Rows are points. Each copy is the shape, with its points in the same order, stretched, turned, moved and blurred by noise. Say if it was mirrored as well.

Shape (9 x 3):
[[ 0.64  0.31 -0.08]
 [-0.05  0.79 -0.17]
 [-0.09  0.33  0.22]
 [ 0.26 -0.87  0.48]
 [-0.07 -0.22 -0.11]
 [-0.07  0.55 -0.17]
 [ 0.03 -0.25  0.12]
 [ 0.30  0.38 -0.23]
 [ 0.37 -0.95  0.06]]
Copy 1 (9 x 3):
[[-0.37 -0.59  0.07]
 [ 0.49 -0.36  0.09]
 [ 0.36  0.04  0.22]
 [-0.87  0.20 -0.02]
 [-0.29 -0.14 -0.33]
 [ 0.33 -0.33  0.01]
 [-0.33 -0.01 -0.08]
 [-0.12 -0.52 -0.03]
 [-1.13 -0.03 -0.38]]
Copy 1 is: only turned
Copy 2 (9 x 3):
[[ 0.14 -0.77 -0.29]
 [ 0.38 -0.30 -1.16]
 [ 0.23 -0.07 -0.43]
 [-0.28 -0.09  1.23]
 [-0.25 -0.01  0.03]
 [ 0.19 -0.16 -0.90]
 [-0.15 -0.10  0.21]
 [ 0.08 -0.45 -0.54]
 [-0.56 -0.23  1.05]]
Copy 2 is: only turned

Shape (9 x 4):
[[-0.40 -0.48 -0.18 -0.48]
 [-0.01  0.09  0.12  0.39]
 [-0.68 -0.22 -0.48 -0.21]
 [-0.33 -0.11 -0.05  0.57]
 [ 0.00 -0.35  0.49  0.97]
 [-0.09 -0.06  0.54  0.34]
 [ 0.12  0.25  0.16  0.21]
 [ 0.13  0.53 -0.12 -0.57]
 [-0.78 -0.01 -0.08 -0.49]]
Copy 1 (9 x 4):
[[ 0.40 -0.94 -0.31 -0.33]
 [ 0.07  0.43  0.25 -0.08]
 [ 0.06 -0.68  0.18 -0.52]
 [-0.11  0.29  0.26 -0.51]
 [ 0.05  0.92 -0.27 -0.58]
 [ 0.52  0.47 -0.02 -0.28]
 [ 0.20  0.43  0.31  0.08]
 [ 0.38 -0.32  0.46  0.56]
 [ 0.65 -0.78  0.32 -0.49]]
Copy 1 is: mirrored
Copy 2 (9 x 4):
[[-0.60 -0.13 -0.67  0.62]
 [ 0.27  0.32  0.49 -0.02]
 [-0.29 -0.43 -0.07  0.94]
 [-0.12 -0.04  0.57  0.03]
 [-0.17  0.65  0.79 -0.87]
 [-0.04  0.72  0.49 -0.37]
 [ 0.33  0.30  0.40  0.05]
 [ 0.44  0.07 -0.18  0.76]
 [-0.42  0.04 -0.04  0.97]]
Copy 2 is: only turned

Shape (11 x 6):
[[ 0.07 -0.06 -0.15 -0.30 -0.17 -0.29]
 [ 0.21 -0.32 -0.14  0.84  0.22  0.16]
 [-0.27 -0.34 -0.12  1.30  0.38 -0.34]
 [-0.41  0.36 -0.08 -0.42  0.56 -0.45]
 [ 0.01  0.96 -0.01 -0.34  0.23 -0.48]
 [ 0.14 -0.33  0.01 -0.35  0.30 -0.37]
 [-0.62 -0.13 -0.06 -0.23 -0.01  0.28]
 [-0.09  0.27 -0.05 -0.36 -0.29  0.87]
 [ 0.21 -0.45 -0.48 -0.28  0.09  0.17]
 [ 0.16  0.17  0.00  0.32  0.54  0.00]
 [ 0.01  0.06 -1.45  0.79  0.34 -0.44]]
Copy 1 (11 x 6):
[[-0.03 -0.29  0.42 -0.05 -0.20 -0.17]
 [-0.31  0.06 -0.52  0.65 -0.45 -0.68]
 [-0.57 -0.06 -0.80  0.74  0.24 -0.84]
 [ 0.25 -0.66  0.24  0.25  0.09  0.46]
 [ 0.59 -0.42  0.22 -0.26  0.27  0.40]
 [ 0.06 -0.28  0.49  0.46 -0.09 -0.28]
 [-0.29 -0.21 -0.08  0.11 -0.41  0.60]
 [-0.04  0.16 -0.06 -0.14 -1.00  0.73]
 [-0.15 -0.32  0.18  0.32 -0.69 -0.26]
 [ 0.14  0.00 -0.19  0.67 -0.13 -0.21]
 [-0.08 -1.21 -0.94  0.09 -0.51 -0.79]]
Copy 1 is: only turned
Copy 2 (11 x 6):
[[ 0.16  0.34  0.12 -0.11 -0.31 -0.09]
 [-0.57  0.50  0.70  0.61  0.60 -0.20]
 [-1.18  0.92  0.33  0.60  0.54 -0.12]
 [ 0.19  0.11 -0.88 -0.23 -0.40  0.37]
 [ 0.14  0.08 -0.53 -0.50 -0.07  0.95]
 [-0.01  0.26  0.08  0.27 -0.57 -0.14]
 [ 0.29  0.10 -0.43 -0.26 -0.10 -0.67]
 [ 0.83 -0.54  0.07 -0.41  0.43 -0.37]
 [ 0.58  0.30  0.18  0.60 -0.07 -0.45]
 [-0.31 -0.04  0.09  0.32  0.21  0.28]
 [ 0.25  1.48 -0.13  1.29  0.72  0.48]]
Copy 2 is: mirrored
Copy 3 (11 x 6):
[[ 0.12 -0.02 -0.23  0.01  0.21  0.19]
 [ 0.15 -0.19  0.27  0.19 -0.67  0.12]
 [ 0.00 -0.04  0.78 -0.02 -0.67 -0.24]
 [-0.37  0.47 -0.30  0.24  0.29  0.03]
 [-0.39  0.08 -0.17  0.56  0.73  0.17]
 [ 0.18  0.25 -0.45  0.16  0.02 -0.15]
 [ 0.01  0.48 -0.01 -0.09  0.04  0.63]
 [ 0.22  0.10 -0.16  0.40  0.12  1.16]
 [ 0.13 -0.14 -0.45 -0.11 -0.35  0.29]
 [-0.12  0.08 -0.02  0.50 -0.25  0.18]
 [-0.75 -0.61  0.32 -0.60 -0.42  0.02]]
Copy 3 is: mirrored
